Rows are points. The points of each table are mixes of a few directions, plus a little noise. How many directions does each table use, and how many do they share? Where both have some left over, give the other angles between the two spaces (their principal angles), to ten degrees, smallest first.
In the rows, 128 means zero.

First (6 x 3):
157	190	125
99	86	124
32	62	90
148	174	125
154	148	138
177	109	165
Second (4 x 3):
173	80	76
146	109	107
123	133	134
70	190	195
Directions: first 2, second 1, shared 0; angles 70

First:
136	116	123	118	91	130
152	91	113	94	7	136
141	107	120	109	62	132
110	157	139	155	221	121
122	137	132	136	157	126
117	146	135	144	185	124
111	156	139	153	216	122
137	114	123	116	84	131
Second, 8 rows:
164	125	149	81	96	147
203	122	173	30	61	168
130	128	129	125	126	129
102	130	113	161	151	114
112	129	119	149	142	120
128	128	128	128	128	128
127	128	127	130	129	127
58	134	86	219	191	91
Directions: first 1, second 1, shared 0; angles 50

First (9 x 9):
144	75	134	147	81	162	112	150	110
141	108	81	176	88	148	99	101	126
119	162	116	123	155	107	134	107	141
142	80	132	146	85	159	114	147	112
139	95	126	145	95	150	116	138	117
103	196	158	73	206	79	165	126	148
136	98	140	132	105	146	123	147	116
94	242	116	86	231	55	162	81	167
135	96	150	125	107	146	127	155	115
Second, 10 rows:
87	143	124	101	140	106	132	132	127
94	134	173	73	153	109	151	167	121
167	120	138	148	125	145	129	125	132
128	56	132	143	61	167	105	163	99
249	175	141	183	179	143	149	75	168
196	160	134	159	161	134	141	95	153
87	135	89	129	117	114	113	113	126
101	164	89	131	144	103	122	95	140
88	109	75	146	86	129	98	114	117
83	85	187	68	113	130	141	202	98
Directions: first 2, second 3, shared 2

First, 11 rows:
141	139	102	112	122	146	97	95	160	144	119	116
139	120	136	126	170	147	165	107	115	99	151	155
104	141	119	135	48	86	63	175	146	181	84	76
124	147	98	118	70	117	58	129	169	176	91	83
140	161	62	96	60	142	14	85	213	199	76	66
88	114	175	166	91	65	150	225	74	131	120	121
146	101	167	135	234	162	240	102	74	46	192	203
154	118	131	117	204	172	182	74	119	80	168	174
115	118	152	143	131	109	154	160	99	116	136	137
124	111	160	143	167	124	188	146	86	91	156	161
135	137	108	117	115	137	99	109	154	145	116	113
Second (10 x 12):
135	137	163	155	53	47	165	152	139	138	108	61
111	114	123	130	158	140	232	80	120	45	142	113
149	124	110	122	157	147	108	109	138	131	140	155
94	105	107	132	173	159	53	199	81	149	136	207
197	161	117	99	114	148	26	90	186	213	124	133
31	177	150	51	105	249	113	115	106	139	93	87
147	110	108	139	163	128	98	140	123	133	143	175
182	83	116	198	140	24	131	177	125	123	151	167
91	144	154	121	84	124	151	142	119	128	107	82
142	125	129	133	133	116	204	78	144	80	137	100
Directions: first 2, second 4, shared 1; angles 30

First (11 x 18):
84	144	130	116	163	111	77	114	138	131	147	134	143	128	93	145	154	125
182	97	114	128	108	139	136	163	101	96	87	95	125	109	127	89	109	109
134	167	103	121	101	134	129	107	137	140	139	130	148	106	142	113	108	136
140	109	119	108	153	127	83	122	114	79	107	96	125	130	107	142	113	95
128	177	119	120	129	135	101	90	122	118	157	140	157	104	107	134	138	132
87	151	120	107	134	150	86	95	161	157	139	96	89	132	158	121	97	110
149	105	105	119	135	97	118	147	116	89	99	124	165	126	104	139	119	118
128	105	110	122	113	131	113	171	136	145	92	85	111	112	139	71	109	111
125	143	135	148	123	80	213	93	138	127	163	224	189	173	139	229	137	183
87	88	225	201	114	152	249	195	139	243	161	187	47	166	169	95	215	188
161	122	129	117	136	154	104	110	104	83	118	98	109	122	123	131	112	100
Second (10 x 18):
136	115	122	150	151	145	123	107	135	124	134	140	118	131	76	120	107	146
143	131	176	128	121	151	84	159	76	136	143	86	129	73	131	81	224	69
41	184	100	64	97	97	129	204	175	151	92	113	87	149	204	94	113	171
120	146	147	96	90	105	130	163	106	134	123	103	146	114	208	134	178	88
156	104	119	152	143	130	147	85	131	115	136	151	145	143	99	163	94	135
137	136	152	110	100	114	126	149	97	130	131	105	150	108	186	135	181	82
151	99	111	170	170	153	132	77	144	117	138	159	120	144	39	134	75	163
150	101	97	156	150	124	164	68	156	111	130	172	142	167	87	181	48	165
70	160	109	97	122	123	118	173	162	145	107	120	88	139	144	88	114	167
175	101	148	156	137	139	128	93	97	116	147	131	155	113	105	149	148	95
Directions: first 6, second 3, shared 1; angles 40, 80

First (11 x 24):
72	131	96	119	76	136	131	187	150	145	169	118	120	171	133	189	125	194	105	161	154	98	162	113
162	129	116	115	126	104	135	108	120	135	74	124	146	101	123	125	116	128	115	129	109	136	101	112
161	153	128	144	163	124	147	93	86	98	87	108	150	110	132	108	117	94	129	138	94	164	116	128
116	118	103	107	85	116	121	155	156	160	135	139	118	131	128	154	126	162	111	128	137	107	130	115
85	96	128	107	87	133	107	174	178	161	175	147	109	155	118	157	141	178	125	121	173	81	144	125
130	79	181	99	188	111	96	111	151	85	166	134	160	83	56	78	166	68	170	80	121	110	147	126
134	97	181	133	166	138	107	105	139	118	140	144	125	122	110	88	146	100	162	96	151	118	117	147
147	154	107	141	119	131	136	118	114	137	123	138	107	120	158	120	121	107	122	126	104	153	122	137
142	140	141	152	142	143	139	106	106	128	98	124	123	141	151	118	117	127	131	138	138	144	105	141
120	159	113	142	147	131	154	129	89	89	114	86	159	140	127	148	116	130	117	168	107	150	146	116
140	152	112	149	109	142	133	123	119	151	127	147	92	135	172	124	119	121	122	125	122	147	117	145
Second, 11 rows:
116	101	188	142	172	148	122	110	124	105	120	118	145	149	107	110	136	132	155	127	172	113	115	141
132	136	108	124	114	122	130	134	129	136	131	131	123	121	135	133	125	127	119	128	114	133	132	124
117	102	186	141	170	147	123	110	124	106	120	118	144	149	109	110	136	132	153	127	170	114	116	141
129	130	122	126	124	126	128	129	129	130	129	129	127	126	129	130	128	128	126	128	124	130	129	127
127	127	131	128	131	129	128	127	128	127	128	127	129	129	127	127	128	129	129	129	130	127	127	128
151	184	7	101	39	89	141	164	136	175	144	149	94	84	170	166	111	119	75	130	39	159	153	102
118	104	180	140	166	145	123	113	124	107	121	119	143	147	110	112	135	132	151	127	166	115	117	139
141	158	61	112	79	106	135	148	132	154	137	140	109	104	152	149	119	123	98	130	78	146	143	113
120	108	173	138	160	142	123	114	125	110	122	120	140	144	113	114	134	131	148	127	161	117	119	137
145	167	42	108	65	100	137	154	133	162	139	144	103	97	158	154	116	122	90	129	65	149	146	110
114	91	209	146	188	155	119	104	122	97	117	114	151	157	100	103	139	134	165	127	187	107	111	146
Directions: first 5, second 1, shared 1
